Each row is a point. The points of each table are mixes of a few directions, plus a little noise. How many directions does each table use, and how many do they share? Where both have some left over, give the other angles between the two spaces (their principal angles), to ten degrees, smallest first.
(in the rows, 128 means zero)

First (4 x 3):
[[154 166 165]
 [134 147 146]
 [186  81 114]
 [ 40 116  86]]
Second:
[[147 169  74]
 [134 142 109]
 [135 141 111]
 [ 95  60 217]]
Directions: first 2, second 1, shared 0; angles 90

First, 5 rows:
[[153 137 120 152]
 [138 150 173 110]
 [ 67  57  20 144]
 [166 171 195 116]
 [116 124 129 119]]
Second:
[[ 84 102 119 107]
 [137 110  93 194]
 [165 186 242 107]
 [135 148 103  55]
 [145 124  80 148]
 [100 101 131 158]]
Directions: first 2, second 3, shared 2

First, 9 rows:
[[127 136 145 120 138 123]
 [133  98  67 156  91 145]
 [125 144 161 113 148 119]
 [118 186 249  73 202  94]
 [125 149 171 109 154 116]
 [132 102  74 153  95 143]
 [128 128 129 128 129 128]
 [131 113  96 142 109 137]
 [133  96  62 158  87 147]]
Second:
[[170 120  97  94  46  70]
 [ 40 114 119 179 157 149]
 [206 138 142  80 112 118]
 [157 143 110 114 111 130]
 [112 165 124 160 142 134]
 [133 106 129 107 149 163]
 [134 128 146 123 155 148]
 [ 69 113 154 167 151 114]]
Directions: first 1, second 4, shared 0; angles 30

First (10 x 8):
[[133 132 140 121 138 135 128 131]
 [164 150 201  86 187 175 132 145]
 [132 130 137 122 136 134 128 130]
 [132 130 136 123 134 133 128 130]
 [145 138 163 108 156 151 130 136]
 [151 142 175 101 166 158 130 139]
 [ 69  92   7 198  30  51 123 100]
 [107 115  85 153  92 100 126 117]
 [152 143 178  99 168 159 131 140]
 [ 94 107  58 168  71  84 125 111]]
Second (9 x 8):
[[142 118 143 104 142 164 123 168]
 [115 113  97 141 104 117 125 132]
 [ 97 104  59 162  74  93 123 123]
 [155 157 193  99 178 152 133 120]
 [132  70  80 106 104 189 112 236]
 [129 194 187 145 162  73 144  20]
 [130 153 153 135 141 110 135  88]
 [113 116  96 145 103 109 126 125]
 [138 129 144 113 143 146 128 144]]
Directions: first 1, second 2, shared 1

First (7 x 9):
[[209 185  71 189  39 142 166  98  77]
 [115 111 147 114 142 125 124 136 131]
 [118  74 197 101 133 124 140 153  97]
 [ 27  96 149  69 243 111  67 147 220]
 [128 154  93 141 130 129 119 115 148]
 [110 139 110 124 150 127 112 123 157]
 [189 138 128 159  57 137 167 120  65]]
Second:
[[ 91 101 139 162 135  56 114 115 138]
 [190 225 143  96  29 191 199 172 131]
 [ 71  69 123 110 174  80  97  84 157]
 [117  83 104  68 145 189  75  91 115]
 [166 126 115 124  98 107 209  84 116]
 [130 149 134 159 175 118 141 165 143]
 [130 142 138 177 140 155  60 186  97]]
Directions: first 2, second 5, shared 1; angles 80

First, 9 rows:
[[124 144  98 143 142 154 134 121 137 132 130]
 [110 142  53 136 138 175 154 146 135  63 143]
 [113 142 100 143 122 164 160 132 115 120 111]
 [127 157 152 169 147 155 152  91 121 218  96]
 [149 116 143 106 118  89  67 122 146 147 140]
 [145  97 181  91  89  68  84 135 119 138 120]
 [111 156  71 155 141 185 162 126 129 118 122]
 [128 109 178 129 174 100 161 132 130  99 165]
 [145  90 176  80  82  61  79 145 118 117 125]]
Second (9 x 11):
[[124 118 162 120 103 116 144 134 103 138 104]
 [139 115 202 132 152  91 132 112 125 168 134]
 [128 136 102 134 148 140 125 127 143 114 146]
 [144 148  70 138 171 140  74 110 182 134 172]
 [136 142  64 116  94 144  73 127 143 135 117]
 [143 112 213 121 120  79 112 111 115 192 110]
 [ 88 117 139 139 134 160 249 166  81  39 122]
 [120 140  67 129 125 159 127 138 137  92 135]
 [130 126 133 121 107 122 117 129 121 141 113]]
Directions: first 4, second 3, shared 3

First (10 x 12):
[[185  61 152 140  77 174  82  95  74  68  92  91]
 [173  58 105 154  87 164  80 106  56  26  83  99]
 [137 150 172  93 137 195 105 139 163 127 127 181]
 [ 99 166 126 115 159 111 152 145 163 169 150 153]
 [180  59 130 148  79 170  80 101  61  45  86  94]
 [111 169 126 101 163 168 120 156 170 116 131 197]
 [106 162 123 115 154 124 141 144 161 149 140 160]
 [ 94 142  99 145 141  48 175 127 132 183 152  91]
 [ 91 126  72 165 135  15 183 122 109 173 150  61]
 [102 184 174  96 154 116 162 140 194 225 169 151]]
Second:
[[100 180  65 158 182 106 170 150 111  94 157 122]
 [137 106 143 102  91 138  80 165 149  96  96 175]
 [119 198  59 191 204 135 193 124  66  70 182  76]
 [113  82 100 143 120  73 151  72 108 179 114  82]
 [114  72 158  62  59  95  64 167 204 164  67 210]
 [101 127  85 152 156  79 174  91 110 168 142  88]
 [140 144 166 119 130 157 129 123 138 148 142 128]
 [171 109 180 120  95 186  91 121 115 102 119 124]
 [114 116  75 159 146  91 158 101  93 122 130  90]
 [170 149 247  73  92 220  73 164 183 137 131 186]]
Directions: first 3, second 4, shared 2; angles 30

First:
[[ 97 151 103 117 118 122 100 112 109 112  96 160 138  90]
 [ 53  95  95 102  60 137 127 147 115  98 108 129 112 152]
 [111 153  97 117  47 169  42 136 124 131 140 152 197 160]
 [172 141 152 151 199  73 143 130 125 126 104 122 101  67]
 [108 114 154 144 149 131  94 109  88 132 104 133 130  84]
 [198 129 139 124 165 120 227 138 195 144 185  95 101 190]
 [152 109 154 157 112 105  60 177 110 124 122 106 138 113]
 [135 132 133 111 173 166 227  70 158 155 168 128 111 167]]
Second, 9 rows:
[[159 142 106  78 128 124  85 121 106 122  91 193 109 101]
 [149 214  64 134 119 131  28 133 115 145  82  89  91 107]
 [111 110 147 150 129 129 162 130 141 128 151 104 142 144]
 [136 113 134 104 130 125 133 124 121 121 123 166 129 121]
 [ 93 119 149 187 128 132 171 137 154 137 168  49 148 159]
 [162 154  96  78 127 125  71 121 103 124  84 189 103  97]
 [111 104 151 146 129 129 167 131 140 127 153 109 144 143]
 [ 74 110 164 218 127 135 198 142 168 141 192   7 160 176]
 [157  89 141  54 134 121 136 114 104 108 108 246 126 104]]
Directions: first 5, second 2, shared 0; angles 40, 70

First, 11 rows:
[[131 121 160 154 119 159 122 121 136 117 162 134 136 153 138 113 132 143]
 [148 177 199  65 130 151 145 182 176  79 160 130 125  81 116 131 135 151]
 [104 111 135  95 120  90 132  65 183 141 122 203 124  90  90 102 110 136]
 [ 95  77  97 137 140 125 134  90 151 179  99 139 152 140 114 142 139 139]
 [141 127 140  76 116 126 129 136 144 114 178 131 122 108 123 115  97 121]
 [ 97  74  70 124 115  65  95  63 119 171  91 144 116 109 129 115  96  95]
 [141 142  66 200 141 128 147 127  54 147 102 116 128 192 133 138 141 113]
 [121 142 148  73 131 102 106 162 149 113  91 100 115  60 138 146 131 119]
 [139 152 124 249 123 145 126  97  69 117 116 153 121 203 142 103 151 131]
 [144 118 140 104 124 161 113 184 114 116 166  56 134 131 163 146 121 120]
 [148 167 130 131 149 157 160 181 114 116 123 102 137 143 123 156 154 140]]
Second, 9 rows:
[[118 109  87 108 135 111 150 106 134 159 122 145 137 128 102 135 118 127]
 [111 120  86 116 115 119 137  98 116 148 129 130 139 113 106 137 120 143]
 [149 129 186 138 163 143 135 171 169 116 121 139 121 160 148 121 146 108]
 [127 112  50 100 118  71 130  93  91 156 126 140 112 117 112 119  83  91]
 [140 166 174 163  91 146  76 148  87  70 144  86 108 110 173 113 132 134]
 [138 146 168 148 120 144 107 150 122  97 134 110 119 128 154 121 138 129]
 [117 114 150 125 156 159 162 135 181 148 120 146 157 145 106 146 159 157]
 [143  83  79  83 189  71 178 127 169 189 105 187 119 170 100 122  98  61]
 [108 174 171 173  62 187  78 123  83  69 152  67 140  81 152 137 158 202]]
Directions: first 6, second 3, shared 2; angles 80

First, 9 rows:
[[179  47 147 195 173  68 144 102 154 195  93 129 134  27  72 220 100  71
  124 171]
 [161  86 103 125 118 104 112 104 107 184 129 130 140 106  75 167 120  89
  133 158]
 [ 99 163 172 150 155 141 157 153 163  72 114 126 110 127 185 101 128 165
  117  95]
 [154 101  92 130 119 134  92 107 140 168 151 128 160 147  85 164 132 105
  157 174]
 [109 161 107  84  97 156 114 136 102 107 149 127 128 182 144  84 142 150
  132 110]
 [120 136 119  79  97 108 144 131  50 134 114 131  96 116 126  91 124 122
   97  92]
 [111 160 115 120 119 171 104 134 158 100 158 126 149 189 147 110 146 155
  153 136]
 [ 98 163 166 138 146 136 158 151 144  75 113 128 104 125 183  95 128 160
  109  90]
 [124 137 132 128 129 135 128 131 134 118 130 128 129 135 137 123 130 135
  130 126]]
Second, 10 rows:
[[135 123  88  57  74 110 121 117  26 161 129 132 107 132  95  99 128 106
  106 109]
 [139 115 127 166 150 143 110 121 190 134 142 126 160 138 120 165 131 126
  158 166]
 [155  90 128 182 160 126 111 112 195 158 135 126 163 112 100 192 123 107
  158 181]
 [102 154 172 135 146 117 170 150 122  85  98 128  91 100 175  96 121 151
   96  80]
 [121 144 109 109 111 151 109 129 128 120 149 127 141 168 131 113 139 139
  142 133]
 [127 133  99  61  79 113 128 124  32 147 126 132 102 132 109  90 128 115
  102  99]
 [100 175 104  77  90 169 109 140 104  93 157 127 130 200 153  72 148 160
  135 108]
 [130 116 159 149 150  98 159 132 124 128  97 129 104  75 135 137 114 120
  104 111]
 [126 124 150 134 138 104 154 133 111 126 103 129 104  90 136 125 118 124
  105 107]
 [143 107 144 209 181 150 109 122 249 127 143 124 177 132 127 193 130 131
  174 187]]
Directions: first 3, second 3, shared 3

First, 9 rows:
[[151 123 132 140 163 123 107 156 128 141 129 133 127 160 145 112 154 140
  137 133 146 123 129 144]
 [ 49 147 115  86   7 146 202  29 129  85 122 111 130  17  68 184  36  86
   95 112  66 144 123  72]
 [154 122 132 142 167 122 104 160 128 142 130 134 127 164 147 109 158 142
  139 133 148 123 130 146]
 [133 127 129 131 136 127 123 134 128 131 128 129 128 135 132 124 134 131
  130 129 132 127 128 132]
 [139 125 130 134 144 126 118 142 128 134 129 130 128 143 136 120 141 134
  133 130 137 126 129 136]
 [147 124 131 138 157 124 110 151 128 138 129 132 128 154 142 115 150 138
  136 132 143 124 129 141]
 [137 126 130 133 141 126 120 139 128 133 129 130 128 140 135 122 138 133
  131 130 135 126 129 134]
 [152 122 132 140 164 123 106 157 128 141 129 133 127 161 146 111 155 141
  138 133 147 123 129 145]
 [ 91 136 122 109  72 136 162  82 129 108 125 120 129  77 100 154  86 108
  113 120  99 135 126 102]]
Second, 9 rows:
[[189  86 132 185 141 123 115 101 114  95 167 111 125 156 207 135 187 105
   93 192 143 124  67 109]
 [121 148 107 136 108 124 104 155 144 147 133 106 111 127 142 143 111 130
  126 103 140 104 136 159]
 [ 99 131 152 110 133 106 131 116 123 122 152 117 142 125 134 139 149 131
  119 111 136 106 124 102]
 [ 67 140 137  96  65 121 167  67 125 100 144 108 138  67 104 168  95 107
  103 108 101 119 120  81]
 [129 145 104 136 112 133 110 155 143 147 120 118 111 127 130 133 104 131
  133 110 134 118 140 162]
 [125 136 133 122 150 120 112 157 132 146 126 130 129 145 127 118 137 143
  141 110 142 117 143 143]
 [128 137 128 105 160 143 132 161 130 153  85 165 132 140  76  92 109 151
  167 115 121 156 169 151]
 [164 111 137 127 185 146 133 149 118 137  92 174 136 160 100  81 143 145
  160 154 124 170 145 137]
 [130 118 123 136  98 136 148  91 123 104 133 123 127 105 132 143 117 108
  110 149 112 138 108 108]]
Directions: first 1, second 4, shared 1

First (10 x 32):
[[124 129 144 128 136 128 123 117 128 129 129 130 118 124 126 124 125 129
  131 123 128 138 127 118 110 124 133 140 130 124 128 127]
 [126 128 136 128 132 128 126 123 128 129 128 129 123 126 127 126 127 129
  129 126 128 132 127 124 120 126 130 134 129 126 128 128]
 [128 128 128 128 128 128 128 128 128 128 128 128 128 128 128 128 128 128
  128 128 128 128 128 128 128 128 128 128 128 128 128 128]
 [140 126  76 128 103 129 143 162 129 124 126 120 161 140 133 141 139 125
  117 144 129  97 132 160 188 143 112  89 122 143 128 130]
 [143 125  65 128  98 130 147 170 129 123 126 119 168 143 135 144 141 125
  115 147 130  91 134 167 201 147 108  82 121 146 127 130]
 [128 128 128 128 127 128 128 128 128 128 128 128 128 128 128 128 128 128
  128 128 128 128 128 128 129 128 128 127 128 128 128 128]
 [129 128 122 128 125 128 130 133 128 128 128 127 132 130 129 130 129 127
  126 130 128 124 129 132 136 130 126 123 127 130 128 128]
 [124 129 147 128 137 127 122 115 128 130 129 131 116 124 126 123 124 129
  132 122 127 139 126 116 106 122 134 142 130 123 128 127]
 [103 132 233 129 178 125  97  58 126 136 132 143  62 104 117 102 106 133
  150  96 125 190 119  64   7  98 161 205 140  98 129 124]
 [134 127 104 128 116 129 135 144 129 126 127 125 143 134 131 134 133 127
  123 135 129 114 130 143 156 135 120 110 125 135 128 129]]
Second:
[[137 135 128 139 123 111 121 148 119 129 124 126 130 138 155 136 152 138
  109 138 107 111 147 123 175 144 150 106 100 143 166 124]
 [133 131 128 133 125 119 125 139 124 128 125 129 128 133 142 130 140 133
  118 133 116 119 138 125 153 136 140 118 114 136 148 125]
 [133 132 127 134 125 119 124 140 124 129 125 128 129 133 141 130 142 133
  118 133 116 119 138 126 153 136 140 116 113 137 148 125]
 [132 132 128 136 126 118 125 140 123 129 126 129 128 134 143 131 142 134
  118 134 116 121 137 126 154 136 140 117 112 136 149 125]
 [115 118 129 112 137 153 138  95 141 125 134 129 125 112  86 119  92 113
  158 114 161 152 101 135  56 104  92 159 170 106  69 133]
 [119 122 126 115 134 146 136 105 137 127 132 129 127 117  98 122 102 116
  148 117 151 145 109 132  78 112 104 151 156 113  87 132]
 [136 133 128 138 123 114 122 146 120 129 125 127 129 136 153 134 148 137
  111 137 109 114 144 124 169 140 149 109 103 141 160 125]
 [133 131 128 132 127 121 124 136 125 128 127 128 127 133 139 130 137 132
  121 132 121 122 134 126 146 133 136 120 116 134 142 127]
 [119 121 129 115 133 144 135 107 137 128 132 128 126 116 101 121 105 118
  147 118 150 144 109 132  81 112 104 149 155 113  89 131]
 [139 136 127 143 121 108 119 155 117 129 123 128 130 141 162 137 158 141
  103 140 101 108 150 123 189 148 157 101  93 147 177 123]
 [114 118 128 110 136 152 139  95 140 126 134 129 125 112  88 119  91 113
  156 112 161 153 100 135  56 104  93 160 170 105  69 133]]
Directions: first 1, second 1, shared 0; angles 60
